Rows are points. The last column is the point's height on a tilted bowl or saddle (a function of degree 2), plus a little noise. Along how many of its main directions does it bend up, bend down or stay straight?

Points (10 x 3):
[[ 23 -42  34]
 [-76 -13  34]
 [ 69  26  58]
 [-42 -25  14]
 [-51  58  70]
 [  9  55  48]
 [  5  16  10]
 [ 34  20  24]
 [  3   8   6]
 [ -5 -51  32]]
Directions: 2 up, 0 down, 0 straight

Points (18 x 4):
[[-28 -18   8   6]
 [ -4  95 -36  93]
 [ 34  29 -55  38]
 [-58 -29  18 -22]
 [ -8  10 -42  39]
 [ 11 -75  57  71]
 [ 36  56 -63  50]
 [-85 -74 -43  -7]
 [-57   0  15 -12]
 [-13 -17  43  18]
 [ 11 -53 -27  51]
 [-11 -10  35  16]
 [  5 -25 -20  30]
 [  2 -16  25  20]
 [ 42 -36  24  38]
 [-47 -27 -35  17]
 [ 25 -21   3  26]
 [-37   3   7   4]]
Directions: 2 up, 1 down, 0 straight

Points (23 x 5):
[[-30   2   6   7  -4]
 [-20 -14  17  25 -12]
 [-17 -32 -81  23  25]
 [-37  50 -34 -64  50]
 [ 41 -47 -47  14  22]
 [ 26  11 -10 -32 -16]
 [  4  45 -27  28  11]
 [-17   0  -7  39 -29]
 [ 27  80   5 -28  62]
 [-22 -25  65   0  60]
 [ 26 -76 -11  24  32]
 [-46  -5 -51  12  10]
 [-17  29 -19 -14  10]
 [  1 -95  29 -55  15]
 [ 16  46  23  -1  26]
 [  9 -25   2  36  -9]
 [ 34  -2  -8  75  -9]
 [ 22 -14  41 -73 -13]
 [-69 -31  56 -19  95]
 [ 65  17  -4  -2  32]
 [-52 -33 -19 -32   5]
 [ 35 -29 -12 -19 -16]
 [-39 -30 -53  79 -40]]
Directions: 3 up, 1 down, 0 straight

Points (48 x 7):
[[  2  -7   6  74 -22  33  33]
 [-60  -3 -22  34  53  -4  48]
 [ 20  30 -67   9  45  -5  75]
 [  2  50  40  22   1 -18  33]
 [-18 -20  52 -25  22  -4  38]
 [-58  13  -9 -12   7  24  11]
 [-18 -20  11 -52  26 -47  40]
 [ 26  14 -39 -14   6 -21  26]
 [-15  -5 -21 -18  18  23   2]
 [ 34  19   8 -15  23  -1  22]
 [ -1 -44   7 -10  34  14  20]
 [-57 -15 -38  22   9  17  28]
 [ 34 -13  12 -17  -2  -2  16]
 [-20  -7  23  10 -27  -6   5]
 [ 28  19 -14 -26 -10  48   3]
 [ -5 -46 -28  55  42 -14  52]
 [-15 -51 -27 -24 -23 -22  35]
 [-18  39  47 -60  18  71  63]
 [ 35  -1  35  -9 -38 -40  41]
 [-36  19 -11 -18  25 -24  21]
 [  6 -25  39  53 -10 -20  31]
 [ -1  15  34  -1 -22 -46  19]
 [  7  11  -1 -43  33 -30  35]
 [  8 -24 -38 -31 -41 -61  51]
 [ 68  22 -41 -25 -20 -46  73]
 [ 26   5  42 -21  -6  46  24]
 [ 31 -35  -8   2   4   3  17]
 [-37 -24  16  27 -37 -27  21]
 [ -2 -43 -24   8 -49   7  33]
 [-34  31  -2  18  10  22   6]
 [ 17  19  49  52  43  45  57]
 [-17 -10 -13 -16  52 -12  23]
 [-58 -25  32  26  28  12  32]
 [ 54   9 -29 -73   0 -12  76]
 [ 44 -35 -10  32  -9  21  34]
 [-14  15 -52  18  15  30  24]
 [-12 -49 -35   6   1 -14  28]
 [-27 -31 -24  22 -30  72  13]
 [  0   4 -20  19 -26  43  -5]
 [  9  31  40  21  95   7  95]
 [ -2 -29   0  14 -64  -7  33]
 [ 42 -22 -44  -8 -18 -20  40]
 [ 20 -36  -9  32 -13  15  21]
 [ 17  33  16 -25  11  63  13]
 [ 29  57 -18  12 -42 -13  37]
 [  2  58   0 -34  43  21  59]
 [ 37  33 -45   6 -34 -20  41]
 [-62 -30 -19   9   4   6  23]]
Directions: 5 up, 0 down, 1 straight

Points (60 x 9):
[[ 53  33 -58  20 -21  58  -2  53  -9]
 [  6 -25 -25 -22  14  16  62 -43  19]
 [-14 -49   8  95 -51  31 -28  42 -42]
 [ 44 -48  59 -20  21  -8 -30 -27 -13]
 [-47   7  25   5  18 -40 -39  17   0]
 [-36   4   3   2 -39 -11 -18 -10  10]
 [ 14 -37  33  48  50  -6 -28  -8 -33]
 [-58 -60  45 -27   1  19 -30 -49   7]
 [ -1  12  -7 -43  11  42  40  28  -1]
 [ 37  25 -25  31 -19   8 -36 -53  28]
 [ 54  -5 -65  18  12  17   3  51 -27]
 [ 39  11  -6   7  15  -8 -44  -9  11]
 [ -8  11 -35  27   9 -24 -45  48   4]
 [ 51  66  18 -76 -33  10 -18  20  31]
 [ 42  49 -43 -40 -35 -13 -17  38  -9]
 [-40 -64  10  -1 -11  31  50   0  -1]
 [-43   7 -24  30 -16 -43  17 -55  10]
 [-30 -28  29 -12  45 -33  59 -27 -17]
 [-37 -31 -44   8  15  11 -33  15   9]
 [ 31   5  24  -5 -36  15  22  71 -53]
 [-13  20 -39   8  43  40  23 -14  11]
 [-33  35  26  28   8 -21 -57  33  35]
 [-33 -53  28  -6  45 -21  25  65 -64]
 [ -8  51  28   4  -9 -49  -2  16  11]
 [ 43   6 -79 -18 -52 -82  -7 -30  57]
 [-68  -8  25  -3 -54   4  -6 -38   3]
 [ -7  11  25  23 -41  47 -18  -3  25]
 [ -1  -6 -30 -43  45 -10  47 -10   3]
 [ 31  52  27 -48  -3 -18  18 -14  27]
 [-16  18 -15 -18  21 -43  28  46   3]
 [ -8 -80   1   1  16  35 -41 -53  38]
 [-40 -16  50 -19 -79  -4 -18 -18 -10]
 [-43  30  36  17 -68   9  14  32 -22]
 [ 18 -23  59 -30   5  54  44   4  20]
 [-10  14 -41  -1 -41 -82 -46  47  24]
 [  4 -30  -7 -12 -61  16  10  -5 -18]
 [-36 -34  -6  19 -24  14  60  13 -16]
 [-31  19  -5  26  -4 -54  -6  41   1]
 [ 39  81  30 -12 -26  54  12 -15  95]
 [ 20  29 -34 -17   6 -24  -2  19   6]
 [ -8  62  17  34  14   0  49  -5  19]
 [-38   2 -14  -2 -19  21 -28   6  15]
 [ 13  14 -27   4  63  -5  -9 -23 -14]
 [-39   4   1   9  43 -40  -4 -20 -14]
 [-45  -1   6  51 -47  44  32 -37 -23]
 [  9  74 -26 -40  13 -37   2  -1  37]
 [ 24  -4  17 -44  -7  33 -46  12   1]
 [ -8  10  82  31 -35 -34  -7 -28 -44]
 [ -2  34  10  13  25 -17 -17 -20   7]
 [ 39   2 -41   3  35 -39  -7  -8  -1]
 [-27 -44  50  56 -30   6  27 -22 -41]
 [-15   0  41 -95   2 -22   6 -72 -30]
 [ -4  -6 -22  24  38 -30   0   5  -9]
 [-30 -45  14  20  42 -52  -9 -28 -22]
 [ 18 -24  76 -10  25  26 -17  20  -9]
 [ 42 -17  -4 -37  -3 -10  44   7  10]
 [ 35  14 -41  -3 -58 -19  63  34 -24]
 [ 16 -15 -25  -8  22 -51 -18  16  -8]
 [ 10   4   0  24  40  28   8 -74  -9]
 [-23 -89  -2 -14 -29 -13 -19  80 -68]]
Directions: 3 up, 3 down, 2 straight
